Each point is reached from the start by the listed moves, each made once or not at all, plus a little noise. Say if it took an odd or an even number of moves. Then give how often each move was made.
In the rows, 128 means zero.

Moves:
(1): [146 164 105 136]
(2): [ 54 166 141 116]
Start: [142 103 111 131]
Points:
[141 102 115 130] => even (0, 0)
[ 91 173 101 123] => even (1, 1)

Moves:
(1): [176 130 133 153 131 146 118 121  90]
(2): [107 174  95 125 103 149 124  94 121]
(3): [102 132 180 133 124 136 109 127 131]
(4): [122 137 125 169 134 104 131 120 139]
(5): [134 134 130 138 171 133 115 124 115]
(6): [122 130 129 144 133 149 149 166 131]
(7): [128 138 144 127 131 121 162 112 109]
(8): [136 163 118 118 109  97 100 160  91]
(9): [175 161 137 106 126 113 132 135 170]
Start: [ 89 120 142 126 151 138 138 108 123]
Points:
[ 58 186 120 180 139 151 191  86 107] => even (0, 1, 0, 1, 0, 1, 1, 0, 0)
[132 175 166 175 202 116 181 127 156] => odd (0, 0, 0, 1, 1, 1, 1, 0, 1)
[192 172 176 165 211 154 174 129 102] => odd (1, 0, 0, 0, 1, 1, 1, 0, 1)

Moves:
(1): [168 123 137 166 131 129 105 141 139 140 150 147 142 117  85 161 161 129]
(2): [135 168 140 132 115 133 127 124 127 136 121 118 120 118 141 128 129 109]
(3): [150 112 171 126 107 126 132 129 120 141 132 115 116 133 119 129 126 133]
(4): [110 148 131 173 141 148 143 144 107 138 117 137 115 145 121 140 105 149]
(5): [115 126 126 120 150 126 144 162 120 107 140 120 124 117 105 141 147 115]
(6): [145 109 124 129 118 166 139 120  92 119 153 153 119 102 150 118 126 124]
(7): [119 124 114 143  99 123 161 146 135 137 109 128 152 123 141 122 128 155]
(8): [142 158 108 126 124  86 129 155  92 134 122 151 122 158 136  94 129 137]
(9): [111 122 115 123 115 136 122 157 166 180 139 121  99 135 123 126 144 117]
(10): [134 131 107 104 133 127 133 121 110 156 110 117 130 129 145 136 133 151]
(11): [135 153 130 130 110 123 142 103 142 121 167 125 137 147 110 136 127 115]
(12): [142 148 135 101 126 119 136 130 147 120 141 176 149 127 127 127 105 148]
(13): [131 120 136 137 137 144 114 139 118 131 134 116 156 118 140 108 110 146]
(14): [139 123 122 124 140 143 141 136 151 114 126 123 118 156 152 128 138 144]
(15): [129 124 133 134 147 113 131 111 130 125 153 125 134 103 151 133 115 135]
(16): [111 113 155 120  93 123 108 127 130 125 142 126 152 127 146 156 137 141]
(17): [ 93 148 137 117 141 110 140 119 109 137 114 164 146 143 105  84 178 143]
(18): [112 135 131 111 108 137 103 126 134 110 116 104  88 106 106 126 142 163]
Start: [128 133 125 115 155 151 109 107  98 109  95 105 140 144 120 133 178 129]
Points:
[135 157 178 122  83 115 130 190  42 125  99  84 187 142 151 115 187 168] => odd (0, 1, 1, 0, 1, 0, 1, 1, 0, 0, 0, 0, 1, 0, 0, 1, 0, 0)
[117 228 181 117 124 165 167 125 143 174 127 159 116 225  97 106 208 163] => even (0, 1, 1, 1, 0, 0, 0, 0, 1, 0, 1, 1, 0, 1, 0, 0, 1, 0)
[116 161 176 121 183 158 103 179  90 186 132 140 129 107  40 135 237 249] => odd (1, 0, 1, 1, 1, 0, 0, 0, 1, 1, 0, 1, 1, 0, 1, 0, 1, 1)

Moves:
(1): [163 126 131 117 120 133 124 128 115 120 119 119 134 133 117 127 126 124
 108 123 125 120 116 130 131 131]
(2): [110 144 133 128 126 112 142 123 149 112 134 107 145 110 122 122 145 129
 134 132 134 140 108 114 125 108]
(3): [123 128 141 129 135 134 117 135 117 132 111 124 141 139  96 138 110 128
 126 136 130 132 141 136 130 132]
(4): [134 136 125 140 132 130 131 122 124 134 133 122 128 139 120 122 129 129
 139 123 133 127 127 126 107 111]
(5): [136 154 110 126 146 124 110 143 130 123 125 146 108 135 134 134 117 121
 102 141 124 125 137 121 133 128]
(6): [129 130 116 135 141 148 135 122 136 127 124 121 127 125 128 124 115 141
 122 133 128 125 130 122 120 148]
(7): [133 125 125 116 143 121 136 122 130 116 140 118 142 127 133 116 118 140
 140 123 139 128 137 131 128 118]
(8): [124 132 146 113 143 128 133 147 126 141 108 145 123 123 132 120 129 127
 120 107 130 136 123 125 116 143]
(9): [131 118 126 132 136 115 133 122 140 132 128 135 125 125 118 122 139 135
 133 130 138 116 122 140 125 125]
(10): [130 123 122 110 139 129 126 117 128 143 112 137 144 136 127 140 115 114
 128 130 123 127 108 127 119 136]
(11): [131 123 143 131 124 125 148 130 128 131 146 135 137 114 110 144 114 134
 117 128 125 131 124 132 125 126]
(12): [128 153 131 112 128 142 130 124 129 113 124 142 132 114 118 134 123 122
 140 112 121 135 134 149 126 150]
(13): [142 113 113 131 123 118 112 138 120 137 134 138 150 117 127 133 119 100
 111 122 122 129 135 135 127 162]
(14): [113 134 118 122 121 122 126 125 133 124 138 125 123 144 122 119 121 137
 120 117 126 134 126 132 125 126]
(15): [138 128 148 162 122 111 128 120 148 125 131 111 135 114 162 119 117 108
 124 140 115 118 109 143 122 129]
(16): [131 116 131 136 128 142 122 132 141 119 130 132 135 132 127 138 128 121
 125 120 125 133 120 135 127 127]
(17): [108 129 146 124 140 139 115 108 116 119 120 135 141 128 127 157 149 148
 114 119 136 142 118 131 113 141]
(18): [136 130 130 136 121 123 132 128 133 138 112 136 142 124 136 137 126 135
 126 120 127 122 139 129 131 125]
(19): [122 141 129 133 127 117 116 126 134 128 138 126 128 132 132 131 125 133
 139 127 158 134 110 104 138 140]
(20): [135 127 127 131 120 138 136 140 126 118 130 144 143 146 138 121 142 120
 122 148 125 130 125 135 121 145]
(21): [128 129 121 127 122 136 132 128 129 126 123 129 130 126 133 124 121 121
 120 128 147 125 125 136 128 125]
(22): [139 128 140 116 122 123 131 116 143 140 137 114 134 128 124 127 141 124
 128 123 135 141 136 126 121 126]
(23): [135 131 135 121 120 138 120 134 137 128 140 132 135 131 131 124 138 120
 125 131 119  97 129 123 121 138]
(24): [130 133 111 128 129 127 136 153 125 138 133 104 137 121 133 139 123 150
 137 137 134 134 121 147 126 130]
Start: [143 138 136 120 146 132 115 134 129  96 125 151 125 133 117 110 124 141
 101 122 115 125 117 130 152 144]
Points:
[186 151 174 134 147 145 110 164 150 106 118 152 213 116  57 135  95 125
  58  89 134 117  83 107 116 199] => even (1, 1, 1, 1, 0, 1, 0, 1, 0, 0, 1, 0, 1, 0, 0, 1, 0, 1, 1, 0, 0, 0, 1, 0)
[212 145 171 169 137 106 141  96 177 119 139 116 164 115 112 110 106 150
  84 117 147 109  78 131 122 152] => odd (1, 0, 0, 1, 0, 1, 0, 0, 1, 0, 1, 0, 0, 0, 1, 0, 0, 1, 1, 0, 0, 1, 0, 0)
[170 161 183 121 149 125 135 118 186  77 166 113 223  72  87 112  84 104
  87 123 102 122 121 161 118 201] => even (0, 1, 1, 0, 0, 1, 1, 0, 0, 0, 1, 1, 1, 0, 1, 0, 0, 0, 0, 0, 0, 1, 1, 0)
[167 171 144 151 173 129 116 137 205 123 122 189 152 141 135 115  68 124
  51 106 140  83  54 134  98 177] => even (0, 0, 0, 1, 1, 1, 0, 1, 1, 1, 1, 0, 0, 1, 1, 1, 0, 1, 1, 0, 1, 0, 1, 0)
[134 142 142  99 177 118 111 161 149  98 108 164 249 121 142 154 136 149
  90  99 159 170  53 136 116 210] => odd (0, 1, 0, 0, 0, 0, 1, 1, 0, 1, 0, 0, 1, 0, 0, 1, 1, 1, 1, 1, 0, 0, 0, 1)
[162 138 139 155 156 138  79 113 184 138 124 124 234 146 110 157  95 135
  73 110 161 115  64 175  86 217] => even (0, 0, 1, 1, 0, 1, 0, 0, 1, 1, 0, 0, 1, 1, 1, 1, 1, 1, 1, 0, 1, 1, 1, 1)
[155 176 169 134 187  72 100 164 176 104 115 140 228 110 138 134 134 147
  64 136 171 159  85 157 117 203] => even (0, 1, 1, 0, 1, 0, 1, 1, 1, 0, 0, 0, 1, 0, 1, 0, 1, 1, 1, 1, 0, 1, 0, 1)
[200 177 153 155 153 115 127 172 180  57 166 114 206 138 100 110  99 136
  74 167 167  95  49 165 123 135] => odd (1, 1, 1, 1, 1, 0, 1, 0, 1, 0, 1, 0, 0, 0, 1, 1, 0, 0, 1, 1, 1, 0, 1, 1)
[181 189 173 111 195 170  69 134 153  78  79 171 210 116  93 152  95  80
  28  99  88 120  61 156  77 235] => even (1, 1, 1, 1, 1, 1, 0, 1, 0, 1, 0, 1, 1, 0, 1, 1, 1, 0, 0, 0, 0, 0, 1, 0)
[169 193 152 112 170 139 145 146 174  73 118  93 188 112  89  69  89 158
  99 101 141 101  73 193  92 165] => even (1, 1, 1, 1, 0, 1, 1, 1, 1, 0, 0, 1, 0, 1, 1, 0, 0, 0, 0, 0, 1, 0, 1, 1)
[166 192 171 109 170 139 126  91 191  28 158 119 184 101 106 135 104 152
  36  97 113 164  77 161 112 166] => even (1, 1, 0, 0, 1, 1, 1, 0, 0, 0, 1, 1, 0, 1, 1, 1, 1, 0, 0, 0, 0, 1, 0, 0)
[194 130 178 132 153 156 128 146 155 142 117 167 216 134 107 111  79  70
  47 135 111 109  93 160  76 229] => even (0, 0, 1, 1, 0, 1, 0, 1, 0, 1, 1, 0, 1, 0, 1, 0, 0, 0, 0, 1, 1, 1, 1, 0)

Moves:
(1): [125 117 130 139 148 129 137 116 138 120 123 136 128 125 134 145 129 129
 117 116 132 134 122 125]
(2): [118 118 113 116 124 123 122 132 127 132 115 131 111 127 127 129 135 124
 121 138 132 121 119 108]
(3): [126 132 125 137 117 138 133 123 116 128 150 132 135 129 137 116 124 132
 140 109 123 136 150 157]
(4): [139 135 115 137 148 137 119 126 130 133 120 142 127 137 107 144 122 116
 137 129 131 133 138 120]
(5): [122 138 135 134 132 135 125 120 131 135 133 128 118 118 136 127 127 125
 135 133 131 127 125 120]
(6): [134 123 127 119 118 118 132 140 124 143 121 130 127 112 144 138 124 145
 129 123 126 126 140 124]
(7): [133 148 132 119 122 161 157 136 126 135 149 127 133 146 122 109 134 117
 131 132 154 141 148 134]
(8): [126 148 143 133 115 120 141 129 122 122 130 130 132 133 129 121 131 118
 122 127 110 141 122 104]
(9): [125 112 126 133 104 144 133 127 122 121 134 118 130 125 116 132 146 129
 132 126 128 121 133 137]
(10): [115 128 142 166 149 129 133 122 114 132 132 132 161 113 133 124 116 156
 144 129  94 127 138 136]
(11): [133 120 136 132 126 123 125 127 132 114 135 129 137 136 147 127 117 132
 139 133 113 135 153 107]
(12): [131 137 133 133 124 126 131 121 113 120 116 134 130 133 130 119 125 120
 124 137 130 135 138 133]
(13): [138 137 128 121 125 141 136 137 116 139 150 142 109 152 146 122 130 115
 119 145 141 121 126 122]
(14): [134 125 116 133 140 124 144 129 128 121 140 126 115 136 128 130 120 131
 145 140 131 130 115 130]
(15): [137 150 121 117 131 115 139 111 127 122 126 107 136 132 133 153 122 126
 131 112 115 139 127 117]
(16): [116 128 129 129 118 132 125 124 143 139 122 146 124 141 121 136 113 137
 127 129 125 118 144 135]
(17): [127 133 123 141 157 133 138 129 136 123 118 121 105 132 115 133 129  93
 119 147 144 119 125 126]
(18): [136 129 128 127 129 147 129 145 122 135 118 141 123 131 117 122 134 126
 117 149 108 140 135 136]
(19): [147 121 104 142 121 147 125 137 144 139 162 119 116 157 132 121 121 116
 134 157 136 148 140 136]
(20): [136 145 116 134 109 126 136 130 131 125 138 138 145 125 126 126 128 138
 124 124 114 134 148 136]
(21): [132 122 128 131 130 122 136 119 138 131 129 131 138 127 126 127 126 129
 138 123 114 125 117 127]
(22): [139 133 107 130 121 140 120 123 128 137 127 133 121 120 107 128 114 135
 120 123 131 129 151 126]
(23): [133 135 120 127 125 126 124 121 148 142 133 130  99 156 145 115 130 146
 138 134 135 137 145 112]
(24): [120 120 132 128 122 116 121 126 124 136 152 133 133 129 122 123 135 136
 131 141 125 130 121 132]
Start: [137 117 115 137 150 122 125 126 128 141 127 139 131 134 129 116 117 133
 129 137 120 124 127 111]
Points:
[163 142  78 163  93 153 132 113 158 204 230 183  87 224 143  76  88 142
 144 172 109 156 192 112] => odd (0, 0, 1, 0, 0, 0, 0, 1, 0, 0, 0, 0, 1, 0, 0, 1, 0, 0, 1, 0, 1, 1, 1, 1)
[169 158  60 144 138 186 186 130 132 133 152 128  96 154  94 124 114 102
 132 189 114 153 200  80] => odd (0, 1, 0, 0, 1, 0, 1, 0, 1, 0, 1, 0, 0, 1, 1, 0, 1, 1, 0, 1, 0, 1, 0, 0)
[157 103  86 211 116 169 148 114 143 179 177 166 118 150 166  96  97 184
 160 162  42 181 225  77] => even (1, 1, 1, 0, 1, 1, 0, 1, 1, 1, 1, 0, 0, 0, 0, 0, 0, 1, 1, 0, 1, 1, 1, 0)
[151 123  47 204 140 173 155 121 134 172 208 192 117 177 140 115  67 165
 141 166 101 141 200 144] => even (1, 1, 1, 0, 0, 0, 0, 0, 0, 1, 0, 0, 1, 1, 0, 1, 0, 0, 1, 1, 0, 1, 0, 0)
[180 168  59 233 200 183 184  90 143 151 241 147 148 174 118 131  65 123
 186 168 101 193 235 120] => even (1, 0, 1, 1, 1, 0, 1, 0, 0, 1, 1, 0, 0, 1, 1, 0, 1, 0, 1, 1, 0, 1, 0, 1)
[158 122 101 155 107 188 182 153 147 181 183 186  49 247 153  90 129  99
 107 249 140 172 219  64] => odd (1, 1, 0, 0, 0, 1, 1, 1, 1, 0, 1, 1, 1, 0, 0, 1, 1, 1, 1, 0, 0, 0, 1, 1)
[159 186  72 213 161 175 203  89 146 159 193 139 145 151 122 113  86 107
 138 141  86 184 194  98] => odd (1, 1, 1, 0, 1, 0, 1, 1, 0, 1, 0, 0, 0, 0, 1, 0, 1, 0, 1, 1, 1, 1, 0, 0)

Moves:
(1): [145  99 114 114 134 117 126 118 123 131 116 139 140 119 105 163 104 110
 124 110 133 134 119 111 111 121 141]
(2): [136 148  98 121 131 132 134 140 123 125 107 117 126 137 104 124 119 120
 139 129 149 131 143 122 106 128 128]
(3): [111 128 130 132 114 126 137 132 143 113 145 150 127 115 146 121 148 136
 113 122 104  87 136 118 126 135 139]
(4): [129 105 118 104 121 170 115 147 122 131 131 117 138 118 135 143 149 146
 130 122 142 139 117 124 144 103 110]
(5): [142 131  98 127 108 124 150 131 108 120 122 116 133 131 122 101 129 119
 138 127 145 143 116 134 119 144 131]
(6): [134 112 114 133 126 121 124 131 120 135 125 127 138 113 121 139 140 123
 119 119 138 141 123 118 132 129 116]
(7): [123  96 111 112 114 113 126 114 102 131 113 140 124 131 113 152 126 110
 127 152 123 141 162 140 133 130 136]
(8): [110 114 141 121 123 117 121 147 111 108 142 121 117 124 127 124 130 120
 135 137 112 129 124 132 131 122 140]
(9): [130 141 134 128 136 115 142 122 108  93 128 111 116 143 130 122 123 131
 138 123 135 122 135 142 127  98  96]
(10): [112 134 118 116 122 121 120 120 134 109 137 110 126 140 136 142 124 102
 111 138 110 128 108 122 129 138 171]
(11): [139 123 140 135 138 144 126 135 136 150 118 119 127 111 120 153 141 120
 118 127 124 109 136 134 126 119 118]
(12): [125 139 113 135 137 133 160 113 135 124 112 129 141 127 119 119 110 147
 106 139 122 121 128 127 101 144 109]
(13): [124 131 143 167 127 149 122 112 152 109 132  93 129 120 104 130 109 102
 122  99 139 135 144 129 115 100 100]
(14): [132 140 135 142 128 146 147 150 118 142 147 147 126 151 117 121 128 127
 138 149 122 113 139 128 117 148 124]
(15): [137 106 133 125 115 110 114 118 119 116 125 138 124 124 123 138 140 143
 129 117 135 137 122 134 117 139 124]
(16): [137 129 122 114 124 125 116 133 110 130 134 113 117 127 113 128 132 126
 133 123 118 151 124 131 126 123 141]
(17): [150 121 124 119 125 132 118 117 149 121 149 131 120 111 133 132 148 137
 131 116 132 134 111 137 117 144 108]
(18): [142 139 126 123 150 146 147 142 152 153 137 133 120 136 114 119 125 113
 113 128 127 137 111 131 117 132 134]
(19): [126 115 112 135 158 133 105 138 130 139 128 120 127 148 138 145 135 122
 116 117 111 109 123 118 126 125 129]
(20): [133 127 126 123 128 136 120 137 106 125 137 126 133 130 118 108 134 118
 138 136 144 129 132 124 126 124 126]
(21): [131 106 129 129 146 126 147 136 117 137 121 146 113 116 121 163 108 115
 112 131 139 111 156 131 146 157 148]
(22): [120 128 124 147 129 127 125 124 125 112 136 129 142 126 140 120 133 131
 127 134 148 135 144 143 125 127 132]
(23): [128 137 104 137 129 114 137 120 114 143 122 151 115 119 113 122 123 113
 129 124 125 127 123 129 121 140 128]
(24): [145 121 122 114 132 145 115 138 123 126 129 151 138 120 119 136 137 123
 124 130 115 119 126 129 148 137 112]
Start: [143 121 146 140 114 127 165 109 129 119 117 120 125 165 120 125 131  98
 139 142 152 136 139 119 117 135 146]
Points:
[165 119  64 124 121 109 218  87 107 143  65 160 108 173  36 130 109  74
 116 163 166 163 159 132  45 178 136] => even (0, 1, 0, 0, 0, 0, 1, 0, 0, 0, 0, 1, 0, 0, 1, 0, 0, 1, 0, 0, 0, 0, 1, 0)
[228 123  78 114 203 160 173 151 108 158 107 132  63 155  43 191 143  40
 111 109 147 108 148 141 100 156 108] => even (0, 1, 0, 0, 0, 0, 0, 0, 1, 0, 1, 0, 0, 0, 0, 1, 1, 1, 1, 0, 1, 0, 1, 1)
[200  17  91 126 169 181 155 118 138 119 122 155 111 113  34 224 113  52
  74  78 149 135 108 113  75 164  91] => even (1, 0, 0, 1, 0, 0, 0, 1, 0, 0, 0, 1, 1, 0, 1, 0, 1, 1, 1, 0, 1, 0, 1, 1)
[188  67  82 133 139 140 169 141  85  30 134 104 107 145  52 159 117  17
 134  83 174  85 170 108  79 132 105] => even (1, 1, 1, 0, 1, 0, 0, 1, 1, 0, 0, 0, 1, 0, 0, 0, 1, 0, 1, 1, 1, 0, 0, 1)
[179  64  56 136 144  91 202 107  50  45 141 162 113 176  69 182 112  48
 107 143 141 110 120 142  59 225 145] => even (1, 0, 0, 0, 1, 0, 0, 1, 1, 1, 0, 1, 0, 1, 1, 0, 1, 0, 1, 0, 1, 1, 1, 1)
[111 103  61 192 128 100 199 114  49  24 147  65 104 155  77 117 117  12
  87 120 151 110 164 123  76 148 158] => even (0, 0, 1, 0, 1, 1, 0, 1, 1, 1, 0, 1, 1, 0, 0, 1, 0, 0, 1, 1, 1, 1, 1, 0)
[138  90  82 179 118 154 166 113 113  97 105 100 135 178  45 181 151  34
  86 150 138  81 197  97  34 155 127] => even (0, 1, 1, 0, 0, 1, 1, 0, 0, 1, 1, 1, 1, 1, 1, 0, 0, 0, 1, 1, 0, 0, 0, 0)
[224  23  80  83 168 166 154 180  57 127 141  75 102 131  54 205 166  34
 121  91 193 160 105 120 102 108 117] => odd (1, 0, 0, 1, 1, 1, 0, 1, 1, 0, 1, 0, 0, 0, 0, 1, 1, 1, 1, 1, 1, 0, 0, 0)
[184  92  36 140 133  76 189  89  64  45  94 112 122 171  66 129 120  83
 143 104 189 150 120 137   7 158 104] => odd (1, 1, 0, 0, 1, 0, 0, 1, 1, 0, 0, 1, 0, 0, 1, 0, 1, 0, 1, 0, 0, 1, 1, 0)

Moves:
(1): [119 117 133 126 123 133 118 121 125 120 131 122 126 136 134 131 148 125
 130 126 127 137 144 143]
(2): [142 116 127 114 130 137 120 131 134 138 141 121 121 124 140 140 110 122
 142 145 125 130 119 118]
(3): [108 129 126 125 128 132 122 129 126 110 129 128 106 140 121 128 133 117
 138 132 118 138 136 111]
(4): [134 104 129 144 120 111 116 119 110 136 127 115 122 131 137 134 138 125
 139 129 131 127 145 114]
(5): [140 135 121 128 141 146 124 133 121 120 117 131 110 138 126 117 109 126
 132 146 121 134 131 122]
(6): [132 123 132 121 117 129 125 113 126 124 123 119 128 128 138 132 123 125
 137 115 120 136 134 132]
(7): [103 120 127 109 147 125 137 104 152 108 134 124 110 139 141 143 134 114
 134 130 125 127 145 126]
(8): [141 125 119 125 126 134 114 126 125 131 127 122 126 134 125 137 142 162
 134 123 129 131 119 120]
(9): [120 129 130 128 120 123 138 127 135 131 131 127 118 147 128 126 118 119
 132 118 131 135 124 126]
(10): [110 108 131 103 133 147 120 119 119 146 126 113 132 124 125 123 137 138
 115 117 119 118 134 128]
(11): [118 121 130 138 148 137 128 150 143 134 114 128 112 125 130 133 157 103
 146 125 127 123 118 130]
(12): [106 120 120 133 115 119 148 136 136 130 140 141 129 135 129 105 127 115
 132 110 116 101 131 138]
(13): [130 120 133 128 134 132 156 131 117 124 137 128 101 109 128 138 124 115
 126 145 131 140 129 124]
(14): [125 126 139 135 118 113 137 133 129 124 126 126 136 142 117 132 126 139
 139 123 130 123 133 136]
(15): [137 156 142 142 140 129 109 100 110 122 124 126 114 125 106 138 119 139
 131 140 142 143 118 141]
(16): [145 112 146 139 130 134 137 133 136 125 136 132 123 128 121 142 122 104
 129 115 147 120 124 113]
(17): [138 129 146 151 128 108 138 117 112 118 145 106 133 151 128 136 147 135
 150 112 125 135 114 127]
(18): [131 118 132 134 133 126 109 132 134 125 128 113 121 136 134 125 131 125
 107 124 119 120 135 131]
(19): [114 164 138 123 126 143 123 125 151 124 128 121 118 141 114 109 128 135
 135 121 153 101 135 130]
(20): [115 124 132 146 136 144 138 124 133 131 122 134 124 107 125 127 125 128
 129 125 131 134 119 122]
(21): [129 133 109 131 109 138 141 120 117 115 116 121 135 128 136 125 134 137
 149 130 134 122  95 128]
(22): [121 136  98 122 112 127 138 113 125 140 131 111 122 150 113 145 126 127
 145 137 123 134 132 120]
(23): [129 128 132 137 129 138 109 131 116 123 127 125 129 127 143 135 111 129
 124 123 133 125 134 141]
(24): [126 152 168 137 131 127 126 120 134 120 130 130 125 145 128 150 128 114
 121 134 128 119 153 130]
Start: [124 135 143 139 141 119 129 137 133 131 145 116 133 136 125 125 126 127
 160 122 131 115 146 126]
Points:
[146 160 205 183 106 108 152  62 120 130 203  50  50 220  95 191 113 101
 249 103 167 104 160  98] => odd (0, 1, 0, 1, 0, 1, 0, 1, 1, 0, 0, 1, 1, 0, 1, 1, 1, 0, 1, 0, 0, 1, 0, 1)
[ 71 149 183 168 172 175 155  89 178  69 133  82  10 153 113 156 138  52
 217 107 170 119 124 107] => even (0, 0, 1, 0, 0, 1, 1, 0, 1, 0, 1, 0, 1, 0, 1, 1, 0, 1, 1, 1, 1, 0, 0, 0)
[ 87 170 223 184 137 180 154  58 108 108 174  63  47 208  90 159  97  81
 207  87 157 107 183 147] => odd (1, 0, 0, 0, 1, 1, 0, 0, 1, 1, 0, 1, 1, 0, 1, 1, 1, 0, 1, 1, 0, 1, 1, 1)
